Rows are points. Examples show where two turns around zero, p and q, send a point. Where does a point land after both, in the order given? Backwards means that the second turn is done in reverse. Each puzzle has new turns, and all numbers are rounded.

Turn p:
[ 21 -19] => [28  5]
[-23  48] => [-52  11]
[  1 -29] => [ 24 -17]
Turn q:
[-13   3] => [-12   5]
[23 -4] => [22 -7]
[-47  15] => [-44  21]
[25 34] => [30 30]
[ 12 -48] => [  5 -49]
Where do these land?
q, then p: [47 20] => [20 47]
q, then p backwards: [-38  -4] => [-22  31]
p, then q: [ -8 -17] => [  6 -18]

Turn p:
[-12  29  15 -27] => [ 21   3  31 -23]
[  6  16 -16 -26] => [ 18  10  -6 -27]
[-3 27 -9  0] => [  1  23   9 -14]
[ 18 -37  25  33] => [ -9 -18 -11  54]
[-10 -35 -14  20] => [-31 -18 -22  11]
Turn q:
[  9 -19  12  29] => [12  2 -8 35]
[30 19 21 16] => [32 30  3  6]
[ -3 -34  23 -40] => [-20 -16  50  12]
[ -7  10 -14 -24] => [ -9  -9   6 -27]
[-21   2 -42  -7] => [-16 -29 -24 -25]
[-9 22  0 26] => [  1  22 -28  -1]
Where do these land?
q, then p backwards: [-21  -3 -35  24] => [  9 -39 -26  -3]
p, then q backwards: [-2 40 18 21] => [  8   5  46 -11]
p, then q: [  7 -22  20  28] => [ -2   2 -30  28]
p, then q: [ 12  32   6 -23] => [ 26  16  24 -14]
p, then q backwards: [ 24 -17  -5  -7] => [  7  -2 -16  25]
p, then q: [-10  -7  20   5] => [-5  5  1 23]
q, then p: [ -9 -22 -24 -48] => [  2 -58   6   3]

Turn p:
[-10  -4  -3  -9  11 -26  -2  -4] => [  7  -6   0 -11  25 -14  -5   1]
[-16  15 -10   2 -21 -26   5  -3] => [-10   3  -3 -12  -1 -37  -6   7]
[  0   0  12  -1  -4 -25  21  -9] => [ -2  -6   4   0  11 -26  15 -16]
[ -3  11  13 -15   7  -8   0  14] => [  2  10  15 -16   9   1  12   3]
[10  0 -7 -5 10 33  0 -9] => [  5  15 -13  13  -8  26  -4  -8]
[  6  -8   3 -11 -14  -9  -4   1] => [ -2 -11  -6 -17  -4  -3   6  -4]
[ 16  -7 -18  17   4  31  -1  18] => [ -3   0 -11  24 -16  27   4  22]
[  3   8  11   7   3 -12 -11 -13] => [ 17  -4  12  -2  -4 -11  -7  -7]
[ -6 -14  -1  14   4  42  -6   5] => [-15   0   2  21 -13  35 -15   2]
Turn q:
[ -2 -32 -10   2   2  45   7  12] => [  4 -25 -32 -11 -10   0  -4  38]
[ -1  12   9  -7   0  -8 -29 -10] => [ -6   7   8  -1  17   8 -22 -17]
[ -1 -17  15  -6 -48 -16  -4  -7] => [ -1  -9  22 -11 -39  -3 -24 -18]
[ -5  15  -8  -6 -14  12  11 -14] => [ -5   6  -2 -19  -9  19  11  -3]
[-5 10  6 -9  7 -1 12  6] => [-13   5   8   0   4  -2  12   7]
[ 26  11  -6   0   7 -12  12   7] => [ 19  18  12  -1   7 -12  14   4]
[ -5   3  -8  -2  13 -17 -14  -4] => [ -4   8  -7   9  14  -8  -4 -17]
[  0  -4   4   2  15  -1   3 -10] => [  0 -11  -1   1  12  -3   8  -4]
[ -5   5 -12   3  16   7  11  11] => [ -3   7 -14   7   5  -1  16  13]
[  0  -2  10  25   3  -9 -10  10] => [10 -5  6 28  1  3 -8 -1]
Where do these land?
q, then p: [ 19   3 -10   5 -31   0 -22  -9] => [ 22   6 -10 -18 -30  11  -4  -8]
p, then q: [-2 14  0  3  1 10  5 23] => [-11   7  11  10  -8  11   6  16]
p, then q: [-14  -8 -18  15  27  -6  -3  14] => [ 6 -1 -8 29 17 -6 -7 21]
p, then q backwards: [  9  -9  32  -2 -11  14  19 -12] => [-21   8   3   8  -9 -25  12 -24]
p, then q: [ 13  -2  -8 -14  -5   9 -13 -16] => [ 11  11 -11 -23  -2   4  -7  -3]
p, then q: [-6  2 27 -7  2  4 -7  1] => [-11 -14  16 -14   8   7  -3   1]
p, then q: [-20 -11 -19  -2   8 -14  13  10] => [-12   4 -17  23  15 -14   7   2]
p, then q backwards: [-17   4 -21   6  11 -12   7 -16] => [  5  -9  -6  -5  19  -8 -24  14]
p, then q backwards: [20  7 16 -4 -2 -4  1  5] => [ 9  4 -2  6 -6 -6 22 -9]

Turn p:
[  8   3 -10  15  -1  -6  -8   0  10] => [ 10   1  -6   8  -1 -19  -6  -1   0]
[  9  10 -10  16 -10  -9  32   3  13] => [  0   2   1  31  -6 -12  14  14  19]
[-14   4  -6  13  10  -7  24   7  30] => [  0  -3 -13  26  23  -4   5  20  15]
[  3   0  -1  10  -4  28   1  16 -17] => [ 12   7  10  -1 -18  14  -8  19 -13]
[-11  10  12 -26  -9  -9   4 -11  -7] => [-31  -4   1  -6  -2  12   4 -15   5]
[  6 -11  -8   8  25  10 -14 -14 -16] => [ 26   2  14  -4  10   6  -5 -17 -18]
[  3 -10  18 -48  -4  -5  -7   2 -14] => [-23  10  -2 -39  -4  19  15 -17   3]
[ -3 -15  -2   3  -8 -11 -10  -2 -18] => [  2 -14   3 -11  -8  -7  11  -6 -16]
[  4   7   4  15  12   2 -12  13  -7] => [  6   9  11  -3   5 -11 -11  10 -15]
[  8 -10  10  21  -2   4  -3  -7  -1] => [ 15 -13  14  -3  -3  -8  -6   4   5]
[-12  12  -7 -27 -10   2  -7  -6  27] => [-18   4 -33   1   2   9 -12 -12  15]
Turn q:
[-7 -7  8 18 -3  4  0 17 -6] => [ 1 -4 -1 23 -5 -1  7 14 -3]
[  4   6  -1  -7   8 -19 -12  11   9] => [  9  -3   2  -5  18 -16  -4   5  12]
[-26 -41  -1  -5   1  24 -14   8  -1] => [-30 -32   3  21   6  -1  15  -8 -23]
[ 25  -9  -7  10 -12 -22   6   8  -5] => [ 34 -11  -6  -7 -10  -6   5   8   0]
[-17  -6  18 -10  -5   2   0  -7   3] => [-18   6  12   0  -5 -12   9  -5  -7]
[  0  10  -9 -11 -16   1  18   2  -6] => [ -6   4 -16 -18 -15   2   2   8   3]
[  1  26  -6  -3   5   2 -28 -19  -4] => [ -1  17   9 -12  23   9 -26   1 -11]
[  0   8  -2   7  11  -7   3 -14  31] => [  5  10  -1   6   2 -11 -17 -26  13]
[-10   0  -8  -4   5  12  10 -10 -35] => [-10  10 -10  -7   3  28  20   5 -15]
[29 13  8  4  5  3 16  3 13] => [ 15   2   8  -3 -16   8 -10  -2  29]
Where do these land?
q, then p: [ 19 -21   6   7  -3 -23  -3 -16   7] => [  2   1  22 -11  -9 -11  13 -19  20]
p, then q: [-15  18 -20  -6  -2  -9  17  11  -9] => [ -2  17 -24  19  -6  10   5  11  -8]
q, then p backwards: [-14   5  19  16 -11  13  24 -23   7] => [ 20  28 -18 -14 -15   5   3   0 -18]
q, then p: [-17 -10 -10  15  -5  11 -18 -15  22] => [  7 -23  12  -1   1 -11  -8 -19 -25]
p, then q: [ -7  -8 -16  -7  -3  20 -13  18 -10] => [ -4 -10  -9 -16  -2  21  -5  21  -7]
p, then q: [ 13   9  -3  18  13 -23  -8  -4  -8] => [22 22 10 -2  7 -8 14  0  0]
p, then q: [ -3  -1  24 -18  -6 -18  -2  15 -12] => [-28   8  -7  -9   3 -14  20   2   6]
q, then p backwards: [-20  -4 -13  -1  21  20  18  10  12] => [-15  13  -8 -22 -11 -11  15 -16  18]
q, then p backwards: [  2  15   0 -19  -7   8   5  -3   0] => [  2   3  18 -15  -8   4  -7   8   1]
q, then p: [23  0 11  8 -5 -2 -7  5  5] => [  4   2   5 -20  -7 -12  -4   6  12]
q, then p: [ 20  -3   0 -12   9   4 -11   2 -14] => [  8   9   5 -18   7  18   0   6  10]

Turn p:
[ -1  -3   1  -7 -12  -7   5  17   9  -8   7 -10] => [ 10   7  -6  -3  -8 -11   5   1  -1 -18   7  -9]
[  2   5   3  14  -8   7  -4  -2   5 -17 -35  31] => [-18 -13   6 -22 -20  14   4  17  16  -1 -17  19]
[  7  -9   8   3  17   7 -12  -2  -3  -2  -2   2] => [  6  -1  14  -8   5   6 -16  -2   1   8  -2   3]
[  0  -7   2  -7  -3 -28 -27 -23   0   1  -6   6] => [-19  -8   3  -4 -15 -22 -18  -6  -5  19  15  11]
[  8   5   5  -1  -2 -10   2   1   9  20   9   5] => [  1  11   5   4   6 -12  13   5   2  10  12   4]
[  2   2   7  21  -3   5  13 -35   8  19   3  -5] => [ -8 -18   3  26  24  -6   4   4  19   8   3  15]
[-37 -13   7 -11  -5  -1  11   2  10 -15   5  -4] => [ -7 -21   0  -7   4  -5   3   0 -18 -32   9 -13]
[  3  -6 -13  -6  -3  12  -3   9   5  -5  12   2] => [13  4 -4 -1 -6 15  2 -7 -3 -7 11  1]
[  8  25   1   9   5 -25  -6   3 -16 -10  10  -4] => [ -7  25  -5  15  -9 -14 -12   9 -13   4 -15   6]
[  8  -7   0   1   7  10   4   8   9  -7 -22  -8] => [  5  -2  -4 -19   4   6  -7   0  20  -6  -8  -5]
[ -8  -8 -12 -12   6   4  13  -4   4  10   5  -2] => [  2  -7 -11  -2  16   5   9  -9  -7   1  10  -4]
[  3   2   6 -11  -4   7   4   5  -7 -17  -7   1] => [  4  -1   1 -10  -9   1   2 -10  -2 -11 -16   1]
[ -4 -13  -8   3  14   9  -1  11 -35   9  11  -5] => [ 18  -4   0  10   4  16  -8  -1 -21  18 -11 -21]
[ 7 27 -7  3 -7 10  0 10  2 22 10 -9] => [ -3  26   0  21   3   8  17  -3  12   4   2 -10]
Turn q:
[  0 -10   8 -19   6  -4 -13  -6  -2  15 -27  12] => [  0   4  -6  -6  -5 -17 -23   6  -8   6 -21  20]
[  3 -15  -5   9  -1 -10 -14   4  -8  -8   1  14] => [  5  -2 -18  16   0   3  -7  14  -8  -7   3   1]
[  9  -2   5 -23   5  -2 -11  10  10   2  14 -11] => [  6   5   7 -19  13 -10 -14  -3  -2 -13  14   0]
[ 11   4   3  11  -7   1 -13  -5   5  -7   8  13] => [10  3 -7  6 -4 14 -6  9 10  2 13  5]
[ -8 -16  -2   3   4   1  -4 -15  -6   6  12   4] => [-11 -11  -4   7   6   7  -2  -1 -13   0   7  14]
[-14  13   1  10  -6   1  39  17  -2   6  16  -2] => [ -6  -5  25  -2 -10  -2  39   6  -2  -2   5 -14]
[-16 -14   6  -4  -6 -14 -15 -11  -3   5 -14 -18] => [-15   0   5  12  -1  -4 -28 -11 -14   3 -10  -5]
[ -9   1  -6  -3  -6   1  -7 -11  29  -7  12  -8] => [-15 -14   4  -9  -1   9 -15  -6  17  -5  15  -6]
[ 22 -14   7   0   1  10  -5  11  -4   6 -20   7] => [ 29  -2 -10   2  -4 -16  -6  -1  -4   7  -9   9]
[-11   0 -14  -1  -6  11  -1  11  -8  -7   1 -13] => [  2  -9   0  -5   5  10   5  -7  -8  -8 -10 -18]
[ -5  23  -2   8  -3   4 -11 -10  -5  -3  14  11] => [-5 10  0 -3  4 29  3 11  6  6  5  3]
[ 21   6  10 -13  -6   3  38   3  -7  -7  -3  -5] => [ 12  14  12  -2 -13 -16  28 -19   9 -13  -3   8]
[ -3  21 -18  11  -3 -11  24  -9  -4   1   2   3] => [-20  11  -6  -1 -15   7  27  -1   6   6   1  -8]
[ 14   6  -4   3  -2   5  -6   3  10   1  13 -20] => [  8   2   1 -10   7   3  -3 -14   4   4  20 -12]
[-14  -4   9   8  30   3  -2   9  -5  -4 -30  12] => [  0  -6  -5  13  18 -18   1  18   8  12 -32   3]
Where do these land?
q, then p: [-18  -4  -2 -14 -11  -8  -1   4   7  -5   0   0] => [ -4  -7   6  -5 -15  -4 -11  -4  -3 -15  -3 -10]
p, then q: [-2  6 -4 -2  9  3 -5 12  2 17 -3 -4] => [ -4   3  12 -13  10   0   5  -7   1   9   2  -6]
p, then q: [ 11   4  -8  14   4   3 -10   9   8 -13  -3  -9] => [ 11   0  -4 -13   0  12 -12   6  14   1   2 -10]
p, then q: [ 13   9  -4  30  -1 -11  14  10   3  -9  -5  -3] => [ 14  -1 -13 -10  -7  -8   1  18  11   1  -5 -25]
q, then p: [ -4   8 -10 -14   7  13  10   3   3  -9  -9  -4] => [ -7  -7 -10 -19   8  -6   0 -11   6  -7  -1   3]
p, then q: [  1   0  14  -3 -21  -7  -5   1  10  -9 -14  41] => [  5  -4  23  -1 -30  -7   3  15  -6 -28  -7  12]
p, then q backwards: [-48   8  25 -13   3  15  -6 -22  -1  -4 -15  -8] => [-48 -16  -7 -13   3  -1  14  -5   9  -9  10 -31]
p, then q: [ 11 -25   3  -3 -18   0   2   2   6  17  -7   0] => [  0  -5   2  -6 -12 -18  -1 -10  -4  -5  27   5]
p, then q: [ 11   8   7 -11   4   2   1   6  -4  -2  22 -10] => [ 1 23 -5  8  2  7  7 -4 11 11  3  5]
p, then q: [  7   6  -8  25  -4   8  -2  -3 -10   9  26   4] => [22 -7 -2  9 -1  8 16 11  1 24  9 -5]
p, then q backwards: [ -4  12  -3 -13   8  -7  -3 -25  -9  -3  -5  -8] => [ -6 -12  -5  -5  11  -6  -1 -21  -3   4 -11 -16]
p, then q: [  9 -19  -4   7  12 -10   8  -4   9   3   0   3] => [  5   1 -13 -13   8 -11  -1  11  -8  -5  11   5]
p, then q: [ 12 -12  -7  -2   9  -1  -3   5 -26   7  12  -4] => [ 12  12 -11  -4  -1   0   0 -12 -15  23   4   5]

Turn p:
[  2   9 -17   7 -16  23  18 -17  36   5   1  24   4 -28] => [  2  -9 -27  22 -23  11  21   8  21  -9   2  14  34 -13]
[-23  18  21  -9  22 -12 -28  15  -1 -40  -3   6 -24  32] => [ 17  28  42 -24 -10  -6 -21 -31   9 -24   1   0 -15  20]
[ 15   3   9  26 -28  24  -3 -20  18  -4  36   5  -3  -2] => [ 13  10 -20  39 -36   1  -6   1   6  17  -2 -20  13   1]
[-27 -11  26   7  45 -12  -3  -2  -3 -10  -6 -18 -15  20] => [  3  -3  45 -11   8   9 -23 -21   0  15 -12  22 -14  21]
[-11 -45  23 -20   8 -40   0  33 -23  -9 -13   3   9  -5] => [ -2 -10  37 -30  13 -27  -1  38 -11   5  16  17 -36   8]
[ 34  -3  -9   5  -2  -8  34  32  -6   0 -25 -14  30 -13] => [ -3 -19  -2 -16  28 -15  18  34   8   3 -30 -14   1 -34]
[-10  14  -7  23  -8   2 -22 -47   9  13   9  32  -2  38] => [ 12  23 -26  13 -10 -16  -5 -42  -8  13  10   9  35  34]
[ 31  -8 -13 -33  -4  -3  -2  16  23  10  -2 -28  29 -20] => [-16  -8  -1   1  27   8  22  19  27  11  24 -22  -8 -36]
[-17   7   7   7   5  48 -20 -23 -11  14  10  33  -6  30] => [ 28  26 -38   1  -7  20 -31 -18  -4   2   5  15  13  32]
[ -7  41   1  18  -6  11  -9  -9   5  30  22  16   1 -10] => [ 15  27 -22  32  -6  14  15 -19 -20  -5  -5  10  11 -11]
[-19   2 -14  30 -18  22 -26  -6   7  20  -6   4 -17  12] => [-13  19 -27   7 -19  -4 -31 -22 -12   4   2  17  16 -10]
[ 10 -10  13   3  29 -18 -17  -9 -27 -19 -11   6 -39  -8] => [ 16 -31  28   4   6 -13 -29 -16 -17 -25   6   1 -15  16]
[  9  -4   4 -29 -32  -7  30   4  -9   7 -26 -31  23 -21] => [-16 -28  -8 -34   0  11  35  24  -9  15   2 -20  -9 -27]
[ -3 -17 -19 -12  21 -27  11  18 -31 -38   1 -26  13 -27] => [-27 -18  47  -9  23   4   1  38 -11 -21  -6 -21  -5   7]
[ 16   3 -25 -22 -16  -1  37  16  11  21  12 -12  -3   0] => [-29  -7 -28   5   6   3  32   9  20  -2 -15  -8 -22  -9]
Turn q:
[ 16   2   8  -3  -3   2  10 -29  10  11 -15  26  -5  29] => [  8   0  16 -31  -9  -3 -17 -36  -3  13  10  -4   0  -2]
[-10 -22  29 -21  25  31  14  -6 -21   9   8 -36  20  23] => [-12  11  18  -7 -15  49  38  -6  -7   0 -16  -6  38   0]
[  0   1  22  17  13   0 -12 -20  19  21 -10   3  19  30] => [  2  17  19 -15   4 -15  -1 -20  -8  29   3  -2  34   6]
[ -3  16 -28  19   4  35 -31  -4 -24   0   2 -15 -28   7] => [-11  -4  17  30   1  -7   3   1   9 -21  16 -54  -1  15]
[ 15 -13   5  -1 -31 -27 -31  18 -18 -32 -16   0  13 -20] => [  5 -17   2  22  -2   4 -45  43  12   0  -1  22   6 -14]
[-28  15 -23   1  -9  23  -1 -20  23  16   2 -24 -22  -9] => [ 13  23   0  16  -9 -21  26 -12  18  -2 -17 -32 -21   7]
[ 22  -8 -28  -5 -30   1 -16  19   1  25  12  25  14 -30] => [ -1 -12 -26  10  26  12 -19  18  15  37  11 -11 -33  -6]
[ -8  18   1   0  12 -18   9 -17 -13  -6 -41  -2  29 -13] => [  9  -2  -1  22   6  -1 -26 -25 -21  -5 -34  19  15   2]
[-29 -27  19  -4  16  10   6  24 -25 -19   8  10  -5   0] => [-23 -27   2  13 -27  13  28  12 -14  -6  10  20  10  -4]
[ 13 -27  17 -20  -3 -24 -17  19  28 -29   2 -16 -16  -5] => [  3  -8  17 -22   1 -12   4  42  24 -11  -8  26   2 -29]
[-21  24  24 -25  -2 -23 -18  24 -29 -29  11 -17 -15  12] => [-41  12   1   1 -32  -3 -14  36 -12 -36 -12   8   9  -7]
[ -5  15  13  19  24  -3  28 -23 -15  28  11  24 -24 -37] => [ 22  -8 -20  -2   2  -9  18 -16 -63  -1   6 -16 -22  -3]
[ 27  24 -16   9 -26  38 -15  -6  17  -8  23   7   4  -3] => [  4  29  20   9  19   8 -11   4  19   6  32 -16 -34  16]
[  2 -26 -32 -20  26  -5  17  38  31 -14  22   1   5  15] => [-28 -14 -17 -20  28   2  36  -3  40 -12   7  29  -3  -8]
[ -6 -24 -23  19  18 -31  31 -27 -15  -3   5  16  32 -15] => [ 27 -11 -43  18  14   9   1 -34 -14  -1  13  25  21 -21]
[ 15  32  14  15 -36 -10  27   9  31  30 -24  -2 -24  15] => [ 23  10  -4 -46 -10 -27 -20   0   2  11 -18  -7 -20  48]
Where do these land?
q, then p: [ 11  25 -17  16  30  24  -5 -26  35  21  36  27 -16 -36] => [ -4 -36  23  40  17  18  11 -31 -21 -15 -36  -5 -32  22]
p, then q backwards: [ 31 -24 -27  23  11  30  21   6 -22  -4 -27  -4 -17 -13] => [ 18  -6 -22 -12   2 -43 -13  28 -29   3 -34  -5  -8 -13]
q, then p: [ 22  12 -17 -25 -17  22  10  -3   3  32  16 -16  -8 -14] => [-17 -17  -8  -5   1  32 -15 -32  20 -10 -13  -7 -15 -19]
p, then q backwards: [-33 -42   0   3 -12 -26  31 -37   5  13  -2 -13  -3   9] => [-29 -11  27   7   2  16   5  47   4  16 -17  35  10  18]
p, then q: [-19   8   7  -4 -22 -14   5  23   2   9 -13  10 -26  -8] => [  7 -12 -11   3 -27  -3 -18   2  -3 -12   4  10 -32 -12]
q, then p: [ 23 -16 -25  -7  22   4  -3 -31 -32  32  -3  24  30 -11] => [ -9 -25 -10  31  28  42 -30   4 -20  17  12   1  23   1]
p, then q: [-17  25  -7  20   5   0  14 -12 -29 -32 -17  -6  29 -16] => [-13  -4  18  15  -2  46 -14   2  -9   3 -26  22  22  14]
q, then p backwards: [  0  13  15 -34 -28  -1  18  22  -6 -17 -18  22  -3  25] => [-42 -25   3  -5  -1  16  11  10   2 -10 -11 -13 -38  12]
p, then q: [-30   5  -1  18  24 -28 -11  -4 -20  25  -3  16  19  23] => [-31  -3  -5  -9   0   2 -23 -34 -43  -4   6  -4  14  -4]
q, then p: [  0  24  -9  31   1   1 -29  -4 -14 -17  20   7  25 -40] => [  9  24  17  38  18 -12 -27  -4 -26 -13 -35   1   4  -3]
p, then q: [  9  12  -3   2  10 -12 -25 -13  23 -31 -30  -6 -34  27] => [ 26  37  20  -4 -11  -8 -12  -2   5   7  -4  11  13 -49]
p, then q: [-27 -27  28  13 -10  -5   6   6  13  33 -30  -4  14   5] => [-17 -19 -26 -12  -3   4 -10  -6 -20  40  -5 -13 -30 -17]
p, then q: [  4   8 -28 -25   1  21 -15  29  34 -23  11  28   8   1] => [ -8  37  11   2  24 -24   8   7  19 -16   6  36 -27  11]
p, then q: [ 32  -8  36 -11  19  -4 -20  11  -5 -21  10 -34 -27   2] => [ 27   2  33 -21  -6 -14  16  40  -6  -7  -2 -31  11 -18]
q, then p: [ 18 -12  12  -3 -30 -25  31  -3   7   3  -1 -16  -2  28] => [  3  11 -25 -15   7  -1  17   0  32 -12  33 -23   1  -6]
p, then q: [ -4  16  11 -14   2 -13   0  18  23  -9  18 -21  -7  -3] => [ 24  14  13 -10 -17 -11  14   7 -15  -5  -8   2 -19  13]
p, then q: [-18 -19  24   0  -4  25 -27  18 -16 -15  34 -14  19  22] => [-34  24  16 -11   2 -11 -10  28  -4   2  -8 -42  -7  26]
